Every row gives one point. The window is the flat piece filled in between its corners: a triangle in 3 columns, a solid with four corners in 4, and so on. A path goes straight from each point to the next, and from the last back to the first. List the points from which the path goes on through the window.

Window:
[[.27, .35, .41, -.45],
[-.24, .04, -.30, .31],
[.22, -.19, -.07, .10],
[.31, .13, -.22, .36]]
Path:
(1): [.11, -.08, -.18, .51]
(2): [.17, -.14, -.42, -.15]
(3): [-.19, .20, -.39, .18]
(4): [-.14, -.11, -.06, .34]
(5): [.08, .09, .08, .42]
(6): [.31, -.10, -.45, -.02]
(7): [.08, .39, .17, -.77]
(8): [.38, .25, .46, -.08]
(9): [-.04, .15, .07, .55]
(10): [.28, -.20, -.44, .10]
(11): [.08, -.02, -.31, .18]
(12): [.05, -.07, -.14, .57]
(13): [.05, .07, .30, -.11]
(14): [.14, .19, -.13, -.16]
(15): [.27, -.20, -.21, -.11]
(16): [-.08, .20, .12, .22]
Through the window after points: 3, 5, 7, 15

Window (6 x 6):
[[-.08, -.31, -.32, .20, -.03, -.14],
[-.35, -.10, -.44, -.02, .06, -.03],
[.07, -.19, .14, -.17, -.23, .23],
[-.25, -.19, .04, .17, .47, -.20],
[.62, .34, .40, -.19, .22, .13],
[-.34, -.23, -.22, -.03, -.02, -.40]]
Path:
(1): [.27, -.28, -.04, -.45, .21, -.36]
(2): [-.08, .19, .08, .17, -.01, .14]
(3): [-.14, -.03, .05, .53, .33, -.04]
(4): [-.27, -.28, -.04, -.20, .40, -.27]
(5): [-.03, -.47, -.44, .01, .48, -.10]
(6): [-.34, .08, .41, .23, .31, -.22]
(7): [.23, .36, .09, .37, .07, -.11]
(8): [-.29, -.44, .08, -.45, .21, .00]
Through the window after points: 1, 3, 5

Window:
[[.00, .24, .08, .04, .04, -.07, .09, -.15, -.21],
[.07, -.34, .03, .59, .03, -.08, .13, -.08, .21],
[-.29, .11, .06, .10, .09, .07, .10, -.15, .17],
[-.15, -.01, .00, .01, -.02, .02, .02, .16, -.10],
[-.09, .32, -.14, .23, -.30, .12, -.07, .00, -.18],
[.14, .29, .94, -.09, -.03, -.41, -.33, -.07, .36],
[.19, .09, .28, -.01, -.22, .08, -.34, -.22, -.03],
[-.01, .21, .00, .21, .08, .31, .08, .08, -.10],
[.05, .26, -.30, .06, .03, .08, -.10, .02, -.03]]
Path:
(1): [-.12, .06, .44, .19, -.02, -.16, -.32, -.15, .08]
(2): [-.27, -.03, .03, .26, .20, -.08, -.21, -.16, .14]
(3): [.13, .03, .06, .28, -.12, .06, .27, .09, .01]
(4): [.02, -.07, .01, .23, -.21, -.01, .11, .01, .07]
(5): [-.17, .06, .06, .24, .28, .03, -.09, -.02, -.05]
(6): [-.25, .02, .03, .15, -.05, -.02, -.15, -.13, -.10]
(7): [.05, .23, .04, -.04, .09, .14, .27, .18, .21]
(8): [.11, .16, .22, .04, .00, .00, .07, -.09, .09]
(9): [-.10, .01, .24, .21, .06, -.10, -.22, -.04, .05]
(10): [-.19, .29, .09, .18, .31, .05, -.16, -.06, -.24]
(11): [.17, .06, .08, -.01, -.33, -.01, .21, -.15, .09]
(12): [.27, .23, .22, -.01, .03, -.10, .29, .06, .27]
Through the window after points: 4, 6, 10, 12

Window (11 x 11):
[[.01, .19, .02, .37, .04, .21, .39, .06, .21, .36, -.09],
[-.13, -.10, .07, .44, -.16, .58, -.51, .12, -.23, .31, -.11],
[-.31, .09, .07, .30, .02, .14, .24, .48, -.19, .01, -.21],
[-.05, -.18, .08, .52, .45, .20, -.21, -.01, -.16, -.05, .26],
[.51, -.22, .15, -.34, -.05, -.30, .47, .23, .20, .36, -.54],
[-.24, .44, -.04, -.11, .22, .33, -.19, -.03, .23, -.40, .60],
[.10, .15, .31, .17, -.29, -.43, .13, .04, .21, .33, -.65],
[.70, .19, .35, .01, .17, .08, .13, .05, .09, -.19, -.38],
[-.01, -.14, .26, .47, -.28, .13, -.03, .37, .31, .15, -.04],
[.31, -.28, .23, -.05, .03, .17, .34, -.28, .07, -.25, -.36],
[.02, .17, -.52, .29, -.15, .23, .00, -.03, -.13, -.33, .74]]
Path:
(1): [-.04, -.06, .22, .20, -.17, .25, -.04, .11, -.19, .09, .10]
(2): [-.08, .28, -.17, .23, .23, .32, -.31, .12, .60, -.17, .06]
(3): [.12, .24, -.42, .16, .16, .07, .09, .25, .31, -.01, -.26]
(4): [.06, -.19, .56, -.03, -.10, .08, .05, -.02, -.04, .05, .27]
(5): [.12, .29, .65, .00, -.20, -.08, .38, .06, -.03, -.14, .17]
(6): [-.06, -.19, -.44, .42, .39, .50, -.25, .07, .00, -.03, .08]
(7): [-.13, -.04, -.32, .28, .15, .02, -.14, .31, .25, -.06, -.34]
(8): [.13, .14, .48, .10, -.35, .45, .04, -.07, -.19, .22, .15]
Through the window after points: 1, 3

Window (14 x 14):
[[.19, -.30, -.15, .18, -.41, .01, -.03, -.20, -.13, .44, .56, .06, -.12, -.24],
[.13, .30, .58, .15, -.13, .06, .86, -.05, -.31, -.41, .00, .16, -.19, .25],
[-.16, .63, -.02, -.09, .15, .09, -.14, -.62, -.56, .54, .30, -.16, -.01, .12],
[.12, -.05, -.29, -.13, .09, -.03, -.47, .38, -.11, -.35, -.12, -.17, -.15, .56],
[.04, .23, .29, -.02, .36, -.02, -.36, -.04, -.18, .21, .20, .05, -.29, -.16],
[-.21, .09, -.21, -.41, -.05, .02, .13, .22, .32, -.18, -.32, .26, -.33, .04],
[-.33, .22, .07, .23, -.19, -.36, -.05, .41, -.02, .14, -.31, -.21, .41, -.37],
[.06, -.12, -.21, -.29, -.25, -.26, -.45, .19, .17, -.35, .30, .40, .15, -.41],
[.07, -.20, -.23, -.58, .32, -.21, .28, -.04, .27, -.26, -.36, -.12, -.29, .22],
[-.15, .51, -.21, .02, .59, .28, -.06, .11, -.07, .03, .10, -.08, .20, .13],
[-.54, .31, -.14, -.32, .10, .10, .07, .06, -.39, .25, .21, -.31, -.03, -.05],
[-.47, -.04, .26, -.26, -.12, .01, .17, .12, -.17, -.14, .14, .36, .13, .48],
[.62, .10, .04, -.38, -.20, .07, -.29, .00, .12, .16, .03, -.15, .24, -.38],
[-.94, -.34, -.20, -.19, .07, .26, -.09, -.28, -.03, -.18, -.06, .03, -.39, .11]]
Path:
(1): [.04, -.06, -.45, -.26, .40, .16, -.23, -.03, -.35, .17, .13, .26, .06, -.07]
(2): [-.44, .14, .28, -.16, -.42, -.23, .00, .13, .32, -.13, -.04, -.18, -.06, .09]
(3): [-.50, .12, .00, -.15, -.03, -.19, -.07, -.25, .23, -.11, .35, -.11, -.30, -.20]
(4): [-.34, -.07, -.14, -.16, .07, .19, -.14, -.08, -.24, .01, -.08, .09, -.07, .11]
(5): [-.19, .33, -.11, -.20, .10, .07, -.05, .00, -.44, .15, -.22, .24, .00, -.18]
(6): [-.19, .27, -.06, -.05, .24, .14, -.09, -.22, -.01, .11, .35, -.26, .01, .24]
(7): [-.35, .56, -.04, -.26, .10, .08, -.25, -.41, .44, .29, .54, -.25, -.36, -.03]
(8): [.03, .11, .07, .07, .08, -.10, -.03, .06, -.68, .15, -.21, .05, .22, -.03]
Through the window after points: 3, 5, 7

Window:
[[-.22, .73, -.03, -.39, -.05, -.06, -.10, .18, .21, .15, -.18, -.62, .21, -.26],
[-.20, -.54, -.05, -.45, .34, .18, -.29, -.13, -.02, -.37, -.28, -.29, -.16, .05],
[-.21, .02, .15, -.15, -.29, .05, -.09, .12, -.02, -.18, .21, .48, -.06, .66],
[-.41, -.12, .00, .05, -.46, -.58, -.25, -.05, -.24, -.08, -.15, .69, -.14, .04],
[.11, -.17, .39, .31, -.14, -.13, -.36, .37, .20, -.17, -.08, .40, .25, .03],
[.14, .46, -.41, -.21, .07, .21, -.22, .13, -.01, .42, -.57, -.29, -.09, -.02],
[.01, -.15, .44, .34, -.01, -.48, -.05, -.19, .44, .30, .06, .38, -.08, .35],
[-.34, .13, -.14, -.24, -.31, .53, -.13, -.01, .25, .38, -.10, -.20, -.05, -.27],
[-.15, .06, .01, -.03, -.06, .03, .16, .55, .11, .39, -.31, -.64, -.26, -.06],
[.39, -.24, .10, .25, -.15, -.47, -.06, .02, .09, -.29, .39, .49, -.31, -.04],
[-.11, -.31, -.05, -.01, .12, -.24, .24, .06, -.11, -.02, .10, .58, .27, .04],
[.33, -.30, .54, -.20, -.31, -.32, .03, -.05, -.14, .11, -.08, .34, .00, .04],
[-.27, .03, .21, -.48, .51, .50, .13, .11, .10, -.13, -.57, -.11, -.57, -.27],
[-.40, .56, .06, -.02, .18, .58, -.18, .03, -.36, .38, -.20, -.71, -.09, -.17]]
Path:
(1): [-.20, -.17, -.02, -.70, .06, .09, -.68, .33, .66, .33, .04, .37, .13, -.19]
(2): [-.24, -.03, .21, -.35, .53, -.08, -.27, .57, .19, .35, -.01, .24, -.44, -.09]
(3): [-.04, .12, -.07, -.06, -.32, .36, .14, -.34, -.03, -.22, -.49, -.22, -.04, -.12]
(4): [-.24, -.04, .21, .29, -.09, .15, .40, -.11, .38, -.04, -.17, -.05, -.04, .11]
(5): [.03, .18, -.05, -.54, -.04, -.25, -.63, .37, -.39, .36, .04, .34, -.11, -.10]
(6): [-.05, -.17, .06, -.23, .00, -.12, -.11, .22, .06, .03, .02, .16, -.18, .01]
(7): [.10, -.24, .12, .31, .12, -.02, -.20, -.51, .08, -.39, -.28, -.14, -.04, .09]
(8): [.27, .06, .08, -.01, -.06, -.29, .37, -.40, .12, -.20, -.42, -.08, .25, -.04]
(9): [-.31, -.05, .05, -.25, .01, .10, -.31, .44, -.09, .27, .15, .21, -.13, .00]
(10): [-.19, -.18, .14, -.31, .26, .01, -.24, .15, -.05, -.06, -.17, .07, -.19, .07]
(11): [-.13, -.13, -.20, .08, -.43, -.03, .11, -.34, .08, -.28, -.33, .00, -.15, -.23]
(12): [-.17, .22, .04, -.03, -.48, .03, .25, -.12, .06, .01, -.18, -.13, .06, .08]
(13): [.02, -.20, .13, -.11, .28, -.14, -.26, .26, .01, .17, -.17, .03, -.21, -.26]
(14): [-.23, -.09, .08, -.26, .18, .02, -.12, .26, -.02, .21, -.17, .01, -.24, -.07]
(15): [.26, .19, .20, .17, -.13, .11, .29, -.39, .25, -.31, -.37, -.11, -.04, -.34]
(16): [-.08, .04, .10, .42, -.19, -.29, .46, -.17, -.64, -.29, -.31, -.28, -.27, .17]
Through the window after points: 2, 6, 8, 10, 16

Window (14 x 14):
[[.29, .07, -.21, .23, .02, .16, .07, .05, .07, .25, -.05, .10, .07, .40],
[-.26, -.21, .35, .08, .35, .13, .12, -.43, .42, -.19, -.24, .03, .38, .27],
[.39, -.25, .12, .61, -.24, -.49, -.30, .23, -.12, -.74, .46, .24, .20, -.19],
[-.07, -.16, -.31, .04, .05, -.65, -.14, -.22, -.12, -.47, .15, -.05, -.12, .25],
[.18, -.10, -.22, .39, -.39, .04, -.32, -.27, .15, .21, .37, .09, .18, .09],
[-.10, .04, .08, .28, .07, .24, .09, .27, .17, .08, .38, .54, .07, -.19],
[.10, -.39, -.11, .20, -.20, -.51, -.01, .23, .12, .08, -.34, -.42, -.27, -.21],
[.20, -.13, .16, .08, .18, .07, .05, .52, .80, -.21, .05, -.55, -.27, .01],
[.24, -.14, -.38, .34, .13, -.31, -.31, .20, .33, .06, -.08, -.20, .73, -.21],
[-.10, -.12, -.02, .44, .09, -.11, -.07, -.43, -.23, -.57, -.11, .04, -.30, -.60],
[-.08, .48, .45, .56, .24, -.38, -.43, .09, -.05, .14, .14, .69, -.18, .17],
[-.05, .49, .42, .16, -.38, -.14, -.40, .33, -.09, -.09, -.35, .16, .13, -.28],
[-.19, .30, .46, .49, .41, -.24, -.42, -.16, -.56, .40, .10, .08, .40, -.37],
[.13, -.02, .43, -.12, .29, -.12, -.18, -.39, .10, -.18, -.03, .31, -.08, -.05]]
Path:
(1): [.05, -.12, .08, .25, .15, -.08, -.32, -.01, -.07, -.06, .03, .04, -.03, -.03]
(2): [.02, .16, .28, .32, -.07, -.25, .00, -.02, .11, -.12, .03, .15, -.08, -.14]
(3): [.07, -.06, .00, .16, -.18, -.68, .26, -.14, .29, -.04, .13, -.25, .17, -.09]
(4): [.05, -.01, .07, .41, .22, .12, -.62, .31, -.05, .04, -.29, .23, .04, -.09]
(5): [-.02, -.29, .09, .15, -.03, -.06, -.32, -.11, .06, -.08, -.18, .01, .09, -.08]
(6): [.10, .24, .19, .30, .30, -.45, .25, -.05, .18, -.15, .03, -.15, -.07, .04]
(7): [-.21, .31, .15, .44, .02, -.41, .48, -.05, .07, .17, -.13, -.01, .22, -.13]
(8): [.26, -.19, .15, .22, .07, .14, -.72, .10, .09, -.18, .15, .12, .04, -.16]
Through the window after points: 3

Window:
[[.18, .03, -.34, -.05, .29, -.23, .39, -.11, .10, .17, .35, -.06, .43, .48],
[-.32, -.26, .04, -.08, -.09, -.27, .10, .51, .41, .12, -.45, -.08, .10, -.25],
[-.60, -.03, .47, -.04, -.12, .19, .04, -.45, .05, -.18, -.21, -.17, -.83, .10],
[-.04, -.07, .53, .38, -.18, .20, .21, -.06, .11, .12, -.74, -.23, -.22, -.13],
[.26, .02, .10, -.19, .24, -.25, .04, -.11, .02, -.27, .11, .32, .45, -.12],
[.04, -.46, -.01, .45, .12, -.11, -.22, .06, .61, -.20, -.29, .20, .11, .09],
[.19, -.01, -.29, -.24, .32, .06, -.31, -.11, .34, .10, -.41, -.05, .27, .06],
[.10, .23, -.53, .19, -.07, -.45, -.07, -.21, -.79, .32, .77, -.22, -.21, -.12],
[-.17, .17, -.48, .28, .34, .13, .35, .02, -.33, .11, .50, -.34, -.03, -.53],
[-.16, .25, -.49, .21, .58, -.50, .10, -.31, -.39, .51, .44, .31, .32, -.09],
[.41, .19, -.27, .03, .52, -.51, .17, .09, .36, -.04, -.13, .18, -.07, .04],
[-.03, -.05, .46, .13, .01, .29, -.17, .47, .50, .28, -.21, .19, -.23, -.04],
[.22, -.24, -.42, -.02, .74, -.28, .09, .25, -.46, .08, .13, .11, .27, .18],
[-.21, -.43, .86, .04, .00, .04, -.06, -.35, .41, .22, -.21, -.49, -.64, -.28]]
Path:
(1): [.38, -.41, -.37, .08, .37, .07, .34, -.14, -.17, .19, -.15, .34, .03, -.43]
(2): [.24, -.25, -.33, .02, .33, -.21, .13, -.08, -.15, .11, .22, .21, -.05, -.12]
(3): [-.04, .06, -.06, .06, .50, -.22, .03, .24, -.07, .07, -.10, -.16, .21, .23]
(4): [.07, .05, .09, .13, .27, -.25, .01, .10, .22, -.24, -.11, -.12, .04, .07]
(5): [.16, -.17, -.13, .11, .23, -.21, .03, -.11, .26, .22, -.06, .16, -.15, -.10]
(6): [.08, -.47, -.29, -.24, .05, -.24, .01, .08, .38, .16, -.32, .16, .04, -.05]
(7): [-.18, .28, .17, .18, .26, -.01, -.03, .06, .08, .08, -.07, -.27, .15, -.06]
(8): [-.19, .13, .26, .18, .20, -.18, .04, .10, .33, .00, -.12, -.25, .13, .25]
(9): [.18, -.44, -.36, -.11, .28, .05, .14, -.33, -.07, .17, .04, .36, -.28, -.40]
(10): [.08, -.21, -.01, .15, .10, .01, .25, -.14, -.08, .27, -.04, .20, .03, -.09]
(11): [-.14, .08, .11, .14, .27, -.26, -.04, .17, .09, -.03, -.03, -.18, -.12, .01]
(12): [-.38, .15, .19, -.01, .34, -.32, -.22, .19, -.10, -.07, .13, -.39, -.07, .51]
Through the window after points: 2, 4, 6, 12

Window, 14 rows:
[[.24, .09, .11, .07, .17, .12, .51, -.10, .20, -.16, -.20, -.04, -.54, -.26],
[.48, -.38, -.48, -.20, .15, -.16, .53, .44, -.12, -.25, .04, .21, .36, .05],
[-.36, .42, .02, .39, -.23, .00, -.17, -.30, .11, -.38, -.04, .03, -.53, .40],
[-.11, .08, .23, -.27, .11, -.51, -.36, -.17, .00, -.02, -.36, -.17, -.15, .48],
[.16, .21, -.08, -.04, -.51, -.59, .09, .10, .37, -.18, -.20, -.55, -.13, -.50],
[-.38, .35, .59, .13, .42, -.15, -.02, .13, .29, .03, -.26, -.10, .14, .36],
[-.01, .16, .01, .48, -.13, .05, .43, .01, -.30, .24, -.19, -.33, -.33, -.02],
[-.03, .50, .09, -.52, .23, .12, .03, .14, -.18, .12, -.21, .06, .24, .30],
[.21, -.24, .25, .02, -.15, -.05, .94, -.23, .30, .25, -.13, .31, -.24, -.27],
[.14, .07, -.38, .21, -.05, -.10, -.03, -.05, .28, -.03, -.23, .13, -.27, -.06],
[.60, .23, .14, .23, -.06, -.11, .14, .11, -.16, .16, .44, .07, .32, .20],
[.33, -.39, -.31, -.62, -.40, .24, -.08, -.11, .12, -.03, -.46, -.38, -.13, .14],
[-.16, -.16, .00, .45, -.16, .17, -.15, -.20, -.49, .09, .29, -.03, -.30, -.04],
[.10, .00, .03, -.19, -.11, -.21, .33, .32, .08, .39, .14, -.40, -.21, -.05]]
Path:
(1): [.22, -.02, .21, -.20, -.17, -.03, .04, .38, -.26, .22, -.24, -.09, -.22, -.09]
(2): [-.03, .02, -.11, .27, .02, -.21, .20, -.36, .30, -.19, .01, -.12, -.19, .16]
(3): [.02, .02, .00, -.07, .03, -.10, .25, -.22, .05, .08, -.06, -.22, .06, -.01]
(4): [.31, -.01, -.01, -.24, -.18, .06, .31, .32, .12, .05, -.30, .33, -.28, .07]
(5): [-.06, .01, .01, .19, -.28, .01, .05, .03, -.02, -.16, -.08, .05, -.38, .07]
(6): [.16, .16, -.09, -.23, .24, .00, .20, -.69, .25, .29, -.13, -.35, .10, .23]
(7): [.29, -.36, -.20, .27, .07, -.09, .25, -.63, -.49, -.05, .26, -.52, .40, .22]
(8): [-.05, .16, .17, -.04, -.04, -.06, .06, .11, .03, .06, -.17, .00, -.31, .05]
(9): [-.06, .12, .52, -.06, .10, -.02, -.09, .21, .13, .08, -.43, .17, -.37, .16]
(10): [.03, .02, -.31, -.11, -.05, -.03, .23, -.20, .08, -.03, .02, -.51, .35, .18]
(11): [.36, .22, -.07, .01, .10, -.15, .24, -.13, .03, -.09, .33, -.05, .11, -.13]
(12): [.10, -.04, .14, .15, -.17, -.02, .13, .28, -.02, .10, -.32, .00, -.18, .26]
Through the window after points: 3, 5, 9, 11
